Every row gives one point. Each table stands for the endless flat space through its points: a line for two points, a plane for three, and so on. Write the one point that lies in both, or say that there is none.

First:
[[-0.7 -3.5 -2.7 -0.2]
 [-0.1 -1.6 -1.8 -2.0]
 [ 0.5 -4.9 -1.3  1.0]]
Second, 2 rows:
[[-1.0 -2.0 -3.2 -0.4]
 [-1.0 -3.0 -2.8 -1.8]]
They share: [-1.0 -2.5 -3.0 -1.1]

First (2 x 8):
[[ 4.5  3.5  3.2 -2.7  1.7  1.5 -3.2  1.6]
 [ 1.5  1.1  2.6  2.1 -2.5 -1.5  0.4  4.6]]
Second (2 x 8):
[[ 2.4  2.4  3.6 -0.4 -1.1 -1.6 -0.2  4.1]
 [ 4.4  1.2  1.6  0.8 -1.1  1.6 -3.8  2.5]]
They share: no point

First (3 x 9):
[[-0.1 -1.4  0.2  2.9  0.2  6.1 -1.7  4.9  5.2]
 [ 0.8 -0.5 -0.4  0.5  2.0  3.4  0.4  2.2  4.0]
 [ 1.1  0.8  0.4  1.5  1.0  3.9  0.5  2.7  2.8]]
Second, 2 rows:
[[ 0.1  3.7 -1.1  0.5  1.8  2.0  0.4  0.5  1.9]
 [ 2.2  1.9  1.0 -0.1  1.5  3.2  1.9  2.0  1.3]]
They share: no point

First:
[[-1.3 -2.5  1.1 -2.0 -3.7 -2.6  0.4 -1.0  0.3 -3.8  1.3 -0.7]
 [-1.3 -1.9  0.6 -1.6 -4.4 -3.0  0.8 -1.8  0.9 -4.4  1.6 -0.1]]
Second, 4 rows:
[[-0.8 -0.6  0.0 -5.0 -3.3 -1.0  1.0  0.1  1.9 -3.2 -0.1  2.4]
 [-2.0 -0.6 -2.1 -6.6 -2.8  0.4  1.9  0.8  3.2 -3.5  0.1  3.8]
 [-1.1 -4.5  4.3  0.7 -4.1 -2.7  0.2 -0.6 -1.8 -4.1  2.3 -5.4]
 [-1.6 -2.0  2.2 -3.4 -6.2 -1.2  3.1  2.2  1.6 -3.1  0.4 -1.5]]
They share: no point

First:
[[ 1.1 -1.3 -0.7 -2.5 -0.4  1.7 -2.1 -0.3  1.4 -1.3  5.1  4.0  1.6 -1.9
   2.4  0.5 -1.2  2.5]
 [ 5.3 -0.1 -0.9 -0.3 -3.8  1.5 -0.2  3.8 -2.4 -1.5 -0.3 -0.5  4.6  0.7
  -0.4  0.8 -3.1  1.3]
 [ 2.3  0.3 -4.3 -2.5  0.5 -1.3  0.9  1.1  2.5 -4.5  1.2  0.3  2.4  0.6
   0.3  1.4 -5.8  4.7]
 [ 1.9 -1.1  2.3  0.3 -0.5  5.3 -3.1 -1.3  1.1  1.5  5.8  5.7  1.2 -1.0
  -0.1 -2.0  1.8 -0.3]
 [ 0.3 -3.6  0.0 -5.3 -2.6  0.7 -3.5  0.2 -1.4 -0.2  6.9  5.0  2.1 -4.8
   7.3  3.0 -0.6  3.3]]
Second, 3 rows:
[[ 3.3 -0.5  0.4 -0.1 -2.6  2.3 -2.3  0.8 -0.8 -0.6  3.2  1.9  3.5 -1.8
   0.7 -0.9 -0.7  1.3]
 [ 3.3 -1.8  1.8  0.5 -4.6  2.4 -3.1  0.4 -3.0  0.9  3.3  1.2  4.6 -3.9
   1.6 -1.7  0.3  1.5]
 [ 4.1  2.6 -2.0 -0.7  1.0  1.8 -1.5  0.8  3.0 -3.1  3.5  3.4  1.8  1.9
  -0.6  0.5 -2.7  0.9]]
They share: [ 2.9 -0.1 -0.5 -0.7 -1.4  2.4 -1.5  1.4  0.6 -1.6  2.9  2.2  2.7 -0.5
  0.0 -0.4 -1.2  1.2]
